Each row of a before or after table is a point. One or more steps were done to the points. Then noise was added and the rows were shuffled. The steps act on columns, c1 being the first. Name the steps. A step turns or swaps two columns, mirrors them in a line or flattens them onto one, adds a multiple of one to another, or multiplies or shifts one. Angles are multiples of 10 degrees, from the lower column toward the higher: turns from -170 to 170, lines from 10 to 170 but not 90. Use the fewest steps. Two steps may share a column if one is a turn and the other turns, adds or multiplies; they go together, in the order done. Otherwise the lowest column goes first.
(in the rows, 128 means zero)

Before (14 x 2)
[[175 125]
 [189 161]
 [167 151]
 [116 142]
 [156 130]
 [159  95]
 [115 108]
 [145 152]
 [130 184]
 [153 129]
 [156  97]
 [157 121]
 [107 197]
 [138 156]]
After (14 x 2)
[[109 127]
 [117 151]
 [ 84 162]
 [172 131]
 [142 151]
 [ 60 156]
 [138 170]
 [131 108]
 [139 197]
 [123 159]
 [172 134]
 [156 148]
 [142 142]
 [166 165]]
Steps: turn c1 and c2 by 50 degrees

Before (12 x 6)
[[ 80  97 141 112 151  93]
 [135 127  98 166 133 162]
 [135  97 144 100 129  91]
 [ 72  89 159 107 141  96]
 [108 146 123 144 142 169]
 [114 136 114 131  84 116]
 [109 129 115 153 129 126]
 [125 121 117 130  99 134]
 [149 101  86 125 106 115]
 [101 116 113 141 155 132]
 [112 158 114 156 144 120]
 [ 86  93 184 141 109 103]]
After (12 x 6)
[[120 125 126 156  99 134]
 [130 108 145 181 126 129]
 [ 98  78 118  83 152  93]
 [145 109 140 154 143 169]
 [ 95 137 107  66 128  93]
 [128 134 154 230 134 160]
 [ 92  87 160   9 110 104]
 [116 100 137 176 156 131]
 [100 152 110 224 108 115]
 [ 87  73 120  38 140  96]
 [158 111 148 187 145 120]
 [136 112 126 161  84 114]]
Steps: swap c1 and c2; turn c3 and c4 by -70 degrees; multiply c4 by 2.5

Before (11 x 9)
[[114 113 196 140 128  80 159 102  97]
 [ 75 156 128 114 123 160  95 167 132]
 [120 186 141 106 157 120 107 123 127]
 [110 161 129 107 122 109  86 166 163]
 [110  73 145 143 154  81 151  90 101]
 [129 144 137 126 135 153 122 143 151]
 [140 103 141 123 109  86 165 120  75]
 [ 94 128 134 135 125 143 135 151 175]
 [129 140 162 103 132 140  77 131 137]
 [100 134 115 150  80 125 123 110 131]
 [129 102 145 189 121  88 143 125  85]]
After (11 x 9)
[[107 177 121 100 137 123 173 184 151]
 [143  91  98  87 141 148  64 107 109]
 [ 91 129 122 145 128 132 169 185 106]
 [119 222 137 109  64 114 130 129 147]
 [119 101  75  97  41 164  93 119 111]
 [100 140 105 139 221 153 139 139 131]
 [127  86 109 123 118 203  84 126 135]
 [133 147 103 132  80  98 151 136 175]
 [110  40 135  92  62 163  97 106 111]
 [125 151 127 148 102 116 152 139 120]
 [ 75 173 127 150 136  99 141 223 158]]
Steps: add -1 times c1 to c8; multiply c2 by 1.6; turn c3 and c5 by -140 degrees; multiply c5 by 2; mirror c4 and c6 in the line at 30 degrees; turn c7 and c9 by -110 degrees

Before (12 x 14)
[[130 142 134 133 101 154  99  95 150 113 116 120 127 160]
 [162 110 115 121 141  98 112 152 127 124 119 114 165 133]
 [169 149 107 123 126 139  96 151 139 118 118 105 145 101]
 [161 102 164 134 179 106 121 135 130 148 142 139 170  76]
 [162 136 168 130 145 122 121 172 104 159 137 171 141 124]
 [127 116 122 132 137 142 130 147 119 162 141 160 101 130]
 [157 142 134 157 117  95  91 140 124 150 118 108 133 110]
 [ 98 123 125 107 110 136  75 129 135  85 118 127 127 130]
 [165 125 148 115 116 117 116 156 139 132 109  91 116 117]
 [167 136 116 111  81 119  63 114 173 119 136 110 112 140]
 [104 179 136 128 124 130 122 121 139 119 166 133  88 168]
 [128 125 161 119 136 125 154 169 100 204 164 161 161 105]]
After (12 x 14)
[[148  83 189 120 103 123 153 171  97   4 161 164 156 137]
 [148 121  69 113 141 120  63 114 176 153 133 109  90  77]
 [159 100 193 126 128 126 117 169 107  92 136 172 118 145]
 [154 130 134 110 114 120 113 158 138 117 107  86  93 116]
 [170 117  95 123  95 138  99 149 139 169 118 106 116 133]
 [125 121 110 130 165 155 105  92 152 173 112 116 122  96]
 [ 81  94 124 130 167 130 126 121 141 209 165 137 112 123]
 [105 157 119 107 133 134  70 126 133 191 120 126 143 107]
 [183 132 163 133  73 113 119 141 130  61 139 141 137 176]
 [181 146 116 121 134  94 114 152 128 110 120 117 137 141]
 [147 104 133 154 112  97  91 140 121 112 116 109 111 117]
 [107 118 132 132 126 147 129 150 124  61 149 160 107 139]]
Steps: turn c1 and c13 by -40 degrees; turn c2 and c10 by 140 degrees; multiply c10 by 2; add -1 times c9 to c3; swap c5 and c14

Before (9 x 24)
[[153 146 139 117  85  91 142 137 108  90 161 149 143 129 136 136 144 163
  156 113 114 110 117 189]
 [138 164 141 117  81  89 134 118 111 101  97 136 163 104 118  94 135 173
  127 124 135 122 148 176]
 [138 129  88 139 179 172 135 117 111 152 105 196 172 129 178 101 166  59
  110 180  89  55 107 156]
 [152 128 157 155  85  83 139 155  79 116 145 130 138  93 151  97 134 131
  128 108 147 153 113 156]
 [117 127  72 167 176 153 151 105 148 156  87 210 114 143 161 111 171  64
  104 199  56  92 103 154]
 [ 75 121  96 173 134 174 112 154 100 118 196 110 105 177 150 149 151 125
  153 168 126 133 157 150]
 [103 154  84 111 131 145 131 119  86 142 172  86  86 169 149 175 110 143
  185 162 118 156 139 128]
 [140 143 126 119  91  73 148 171  92 113 117 150 180 123 141 109 124 183
  140 106  96 124 130 139]
 [118 111  83 137 149 132 128 151  94  99 171  68  76 161 141 160 115 100
  160 155 109 133 173 137]]
After (9 x 24)
[[118 132  87 163 136 174 143 118 113 150 103 192 147 130 179 147 104  60
   74 183  89  56 108 157]
 [150 162 144 112 138  89 140 115 108 102  98 132 139 104 118 160 113 172
  176 126 135 123 149 179]
 [108 150  88 133  69 143 135 120  85 143 171  88 108 168 148  85 153 145
  138 162 120 160 139 125]
 [163 143 139 112 106  90 155 138 111  88 158 150 133 129 134 120 124 165
  175 115 112 111 117 191]
 [154 149 129 123 122  71 169 174  95 114 113 148 150 126 140 147 128 183
  164 104  98 121 128 141]
 [ 72 120  99 190 103 175  95 153  97 114 195 112 116 174 148 105 123 126
  126 166 125 132 157 152]
 [152 121 158 142 133  82 151 159  76 115 144 130 126  92 151 156 116 129
  170 111 149 153 114 159]
 [109 114  84 159  94 132 124 150  92  98 170  66 108 161 141  99 140  94
  113 153 107 135 175 137]
 [100 125  72 196 145 149 175 106 147 156  90 211 121 143 159 140 106  66
   75 198  60  95 103 157]]
Steps: add 0.3 times c18 to c1; add -0.5 times c3 to c4; mirror c5 and c19 in the line at 130 degrees; multiply c7 by 2; multiply c13 by 0.4; multiply c17 by 0.4; turn c16 and c17 by 160 degrees

Before (10 x 48)
[[132 122 122 110 114 131 128 139 107 119 107 135  96 154 147 106 132 132
  114 149 127 156 146 114 101 134 137 147  99  81 161 183 107 117 122 138
  116 106 145 126 145 112 156 115 155 139 105  92]
 [ 92 123 116 115 150 171 163 136  62 126 116 193 135 144 134 124 146 127
  115 154 123 165 107  84 174 120 139 121 155  83 112 166 145 134 194 148
  116  99 144 151 162 112 132 101 115 154 122 138]
 [103 133 123 106 122 134 173 141 110 103 125 146 125 174 158 109 101 142
  103 115 107 155 128 102 125 150 167 126 140  90 105 158 161 115 170 171
  146 102 126 138 167 110 164 100 126 136 107 168]
 [127 126 103 116 162 193 134 164 124 122 137 186 125 151 150 128  93 147
  112 140 141 144 121  88 135 106 133 145 134 112  80 150 165 117 162 163
  108  95 176 160 161 101 126 127 128 130 107 129]
 [148 103 163 147  60 102 106 125 155 115 134 115 112  84 156  58 150  94
  191 111 158  82 159  98 163 165  69 111  98 151 159  97 121  81  92  73
   85 106 139 127 126 173  98 165 125 111 122 131]
 [134 112 119 153 115 161 100 157 127 173 142 134 153 164 124 131 146 146
  140 101 135 163 119 113 139 114  84 103  87 102  92 101 149 146 120  90
   79 108 184 167 178 171  92 112 133 160  90 170]
 [117 114 124 139 146 185 161 157  89 156 129 153 142 155 128 109 120 166
  113 153 175 160 120  77 160  96 138 106 156  78  83 119 190 105 121 143
  109 101 166 122 160 137  94  68  94 142  84 150]
 [101 116 161 136 109 104  97 104 130 133 117 139 110  86 137 102  93  90
  155  91 133 134 157 159 107 142  85 113  77 132 136 124 111 109  93  97
   77  95 125 102 107 162 150 137 171 110 128 120]
 [144  88 147 163  77 163 121 100 151 166 146 114 117 154 121  98 144 119
  159 135 170 107 102  84 179 155  74  83 121 150 139 115  91  90 123 113
  102 122 162  79  76 163  92 180  92 105 104 159]
 [132 122 169 190  54  82  99  88 183 162 121  97 133  98 137  71 131  76
  168  95 176 109 169  98 130 164 103 114 106 133 113 109  93  88 131  72
   54 134 132  94 121 160  70 178 124 131 121 112]]
After (10 x 48)
[[149  99 169 147  88 101 102 125  64 114 129 116 110  84 154 194 152  95
  189 112 158  81 160 101 164 129  69  93  99 149 158  94 121  80 109  71
   87 106 140  92 127 183  97 201 125 110 121 132]
 [145  86 148 161 119 165 119  98  90 168 144 113 117 154 120 177 146 118
  159 133 173 108  93  84 177 166  79 124 120 151 139 113  89  92  81 114
  106 122 159  93  73 173  92 235  93 107 105 155]
 [126 124 106 115 114 195 135 164 155 122 137 186 125 150 151 109  93 147
  110 139 142 147 139  90 133 117 133 160 134 111  80 148 167 116 144 162
  107  95 176 164 160 111 126 130 128 132 107 128]
 [101 118 161 139 112 103  96 100 105 131 115 136 110  89 137 144  94  90
  154  91 133 135 129 160 106 115  84  92  78 131 136 122 110 110 116  95
   74  95 124  89 106 173 149 145 169 111 128 118]
 [ 93 124 116 114 119 171 162 135 113 126 116 190 136 142 132  59 145 129
  116 153 120 164 130  83 176 141 139 195 154  84 112 166 146 137 120 149
  117  97 144 156 160 122 131  74 113 156 125 137]
 [104 135 120 107 117 131 173 141 110 103 123 145 122 177 158 117 101 145
  100 115 105 155 139  99 125 141 167 172 140  90 100 159 159 115 124 167
  143 101 126 119 171 121 164  73 125 133 106 172]
 [133 120 167 190 101  80  97  89  80 161 124  97 133  98 134 220 131  80
  168  96 173 111 138  96 130 121 102 135 104 135 112 108  96  90 111  72
   55 133 135  67 118 173  73 231 122 129 122 114]
 [133 109 120 153 132 163 101 158 117 173 144 136 152 167 125 132 147 149
  141 101 137 163 146 113 138 126  82 118  88 102  91 104 151 143 100  89
   81 110 185 164 181 180  91  96 134 162  92 171]
 [116 114 124 140 104 184 162 155 114 155 126 154 142 153 127  90 120 168
  115 150 175 158 103  75 160 111 139 125 159  77  81 120 191 106 106 144
  108 104 165 145 159 143  93   7  93 145  86 150]
 [134 123 124 107 112 128 129 139 101 119 109 134  95 156 150 121 133 133
  115 147 125 159 134 111 100 117 137 122 101  80 159 181 106 118 148 138
  115 104 149 112 145 125 154 101 154 136 106  91]]
Steps: turn c5 and c16 by -110 degrees; turn c9 and c16 by 60 degrees; turn c23 and c26 by -50 degrees; turn c23 and c40 by -50 degrees; swap c28 and c35; shift c42 by 10; multiply c44 by 2
